Rows are points. Two turns around zero, p and q, are shown by what they do to some points. Where does a point land after both, in the order given? Backwards means that the second turn is done in reverse. Each puzzle has new turns, and all numbers are rounded.
In the rows, 128 means zero.

Turn p:
[104 150  90] -> [125 134  78]
[182 127 143] -> [146 162 169]
[150 146 153] -> [112 151 153]
[ 76  88 126] -> [129  64 112]
Turn q:
[142 157 152] -> [153 119 158]
[163 108  72] -> [ 99 190 123]
[ 77 148 161] -> [129  64 130]
[130  99 127] -> [131 138 101]
Where do these land?
p, then q: [163 130 137] -> [152 117 153]
p, then q: [ 70  79 114] -> [119 171  64]
q, then p backwards: [158 167 158] -> [168  89 141]
q, then p backwards: [120 137 104] -> [122 144 149]

Turn p:
[120 122 101 167 147 208] -> [ 66 125 140 184 159 159]
[104 141 141 110 133 103] -> [148 131 126 108  99 143]
[151 131 148 122 122 115] -> [154 119 134 118 139 115]
[152 125 119 110 138 137] -> [124  98 126 135 130 113]
[120 106 126 166 158 160] -> [ 83 130 146 130 158 154]
[113 144 144 144  93 104] -> [160 169 122 124 127 130]
[139 148 131 126 134 145] -> [137 112 127 146 136 139]
[122 116 145 105 103 125] -> [144 138 150 129 108 108]
[131 121  97 102 125  54] -> [138 129  81  77  96  93]
Turn q:
[136 138 148 162 153 116] -> [141 133 141 157 158 147]
[145 139 138 113 156 116] -> [135 118 159 143 134 111]
[134 149 146 124 145 155] -> [102 119 148 152 122 136]
[116 139 105 136 158 124] -> [148 151 147 139 111 137]
[100  61 124 112 144 130] -> [112 185 120 102 140  91]
[127 142 129 129 101 122] -> [133 107 107 127 122 133]
[153 105 123 134 136 139] -> [118 134 147 105 146 135]
[113 151 111 114  31 121] -> [134  77  53  98  90 134]
Where do these land?
p, then q backwards: [121 127 142 120 101 141] -> [118 137 123 123 158 120]
q, then p: [156 146 154  94 108  85] -> [106 126 133  73 141  90]
p, then q: [124 144 153 157 125 140] -> [108 126 156 147 131 146]
q, then p: [132 125  97 165 130 155] -> [133 113 146 176 120 141]
p, then q: [117 136  94 156 163 138] -> [113 170 124 127  92 139]
q, then p backwards: [ 90 135 111 137 125 124] -> [105 151 115 124 106 116]
q, then p: [101 117 147 108 107 173] -> [113 168 109 133  88 143]
q, then p: [157 134 149  91 127 113] -> [124 135 144  80 126 113]
q, then p: [154  88 106 124 165  84] -> [176  75 131  99 136 130]

Turn p:
[113 117  92 161 120 116 139 144 117 159 115] -> [132 123 146 106 163 117 129 153 145  99 104]
[136 182 120 160  98 122 119 100 131 154 112] -> [125 187 148  96 137 148 121 126 107  97 127]
[122  97 139 112 157 144 153 121 124  85 120] -> [115  99  98 129 129 120 122 113 153 174 139]
[148 126 122 131 169 143 156 139 112 156 146] -> [146 120 121 102 116 111 154 169 129 154 120]
[115 121 121 110 133 110 119 141 117  75 157] -> [151  92 113 143 107 139 122  99 157 120 146]
[107 134 136 120 145 132 107 150 154 109 119] -> [142 127 154 156 128 116 117 106 139 147 138]
[105 109 130 112 112 144 132 107 129 130 146] -> [109 105 118 123 126 116 139 101 109 123 119]
[137 174 125 104  94 114 132 133 115 125 105] -> [112 166 133 129  92 148 107 124 143 105 110]
[144 105 158 138 146 146 165 146 142 124 139] -> [120 108 114 124 123  96 116 159 120 158 154]
[110  99 162 134 142 111 104 113 139 143 127] -> [108 115 146 153 153 133 158 125 114 135 153]
[151 151 103 147 101 132  86 139  97 150 123] -> [155 143 147 122 132 173 116 146 108 100  95]
[146 121 128 108 120 122 125 102 157 125 127] -> [121 150  98 150 131 120 136 114 115 126 132]
Turn q:
[167 132 177  90 116 129 137 139 104 136 159] -> [154 183 138 139 110 100 127 164 101 143 130]
[132 139  96 129 124  84 128 120 134 141 121] -> [123  97 120 156 121 159 137 134 108 118 134]
[135 131 122 145 108 146 113 137 143 119 143] -> [124 141 123 122 146 127 116 111 128 126 159]
[ 92 134 117 150 147 120 122 156 162 124 135] -> [124 107 123 112 179 136 143 121 131 100 125]
[106 121 140 156 116 163 101 144 119 154 124] -> [111 168 121 101 136 146 118 105 148 108 119]
[143 157  90 124 161 122 119 100 142 136  95] -> [136  81 128 117 111 162 138 102 105 153 119]
[133 108 121 149 152 124 123 115 123 127 132] -> [107 115 120 107 118 130 144 138 136 133 136]
[108 133 150 161 112 145 118 116 140 124 134] -> [128 141 136 110 128 120 132 102 148  98 146]
[133 128 152  92 123 119 192 128  95 121 139] -> [132 141 143 173 111  76 140 151 120 142  97]
[157 137 102 123 142 101 133 129 121 109  84] -> [134  95 143 152 122 160 139 134 133 169 128]
[139  92 160  86 105 147 183 135 119 137 151] -> [112 160 151 149 119  66  97 160 113 132 106]
[114 135 107 132 126 142  94 125 116 117 138] -> [137 129  89 118 131 138 120 111 142 130 137]
[105 118 129 127 130 121 100 118 145 121 110] -> [142 107 128 110 129 145 114 130 148 109 128]
Where do these land?
q, then p backwards: [137 136 146  97 134 137 115 141 136 106 145] -> [148 132 111 155 148 145 130 139 149 128 135]
q, then p: [125 148 135 128  84 124 118 130 138 151 122] -> [142 132 125 109 125 161 109 109 108 139 145]
q, then p: [ 99  60 140 149 119 119 136 152 119 122 126] -> [145 124 168 161 133  88 111  99 154 136 150]
q, then p: [117 116 139 104 142 144 115 122 148 138 117] -> [121 132 126 164 120 147 127 126 129 141 113]
p, then q: [125 143 135 143 121 127 117 111 112  87 114] -> [139 130 108  93 116 116 106 107 116 128 133]
q, then p: [141 136  89 144 134 131 119 111 140 143 165] -> [135  95 113 101 125 137 151 109 138 110 102]
p, then q: [149 118 139 126 139 110 123 117 127 102 110] -> [109 126 112 108 144 127 130 103 110 123 133]
q, then p: [120 151 143 106 140 116 132 122 139 150 159] -> [127 123 107 120 113 160 114 145 159 126 122]
q, then p: [144 144 147 145 138 135 114 139 123 115 115] -> [122 146 121 120 105 110 137 137 110 139 132]
p, then q backwards: [125 143  38 142 143 115 119 163 113 120 116] -> [ 63 139 173  97 136 134  99 148 121 101  93]
q, then p backwards: [137 135 133  85  96 132 117 123 111 149 132] -> [167 152 125 115 107 145 115 147 145 118 126]
q, then p: [121 102 136 149 131 131 115 115 110 139 132] -> [126 130 133 136 115 106 113 100 133 114 119]
p, then q: [123 134 146 146 143 142 225 120 148 144 112] -> [164 106 100 163 158 147 123 166  91  79  94]
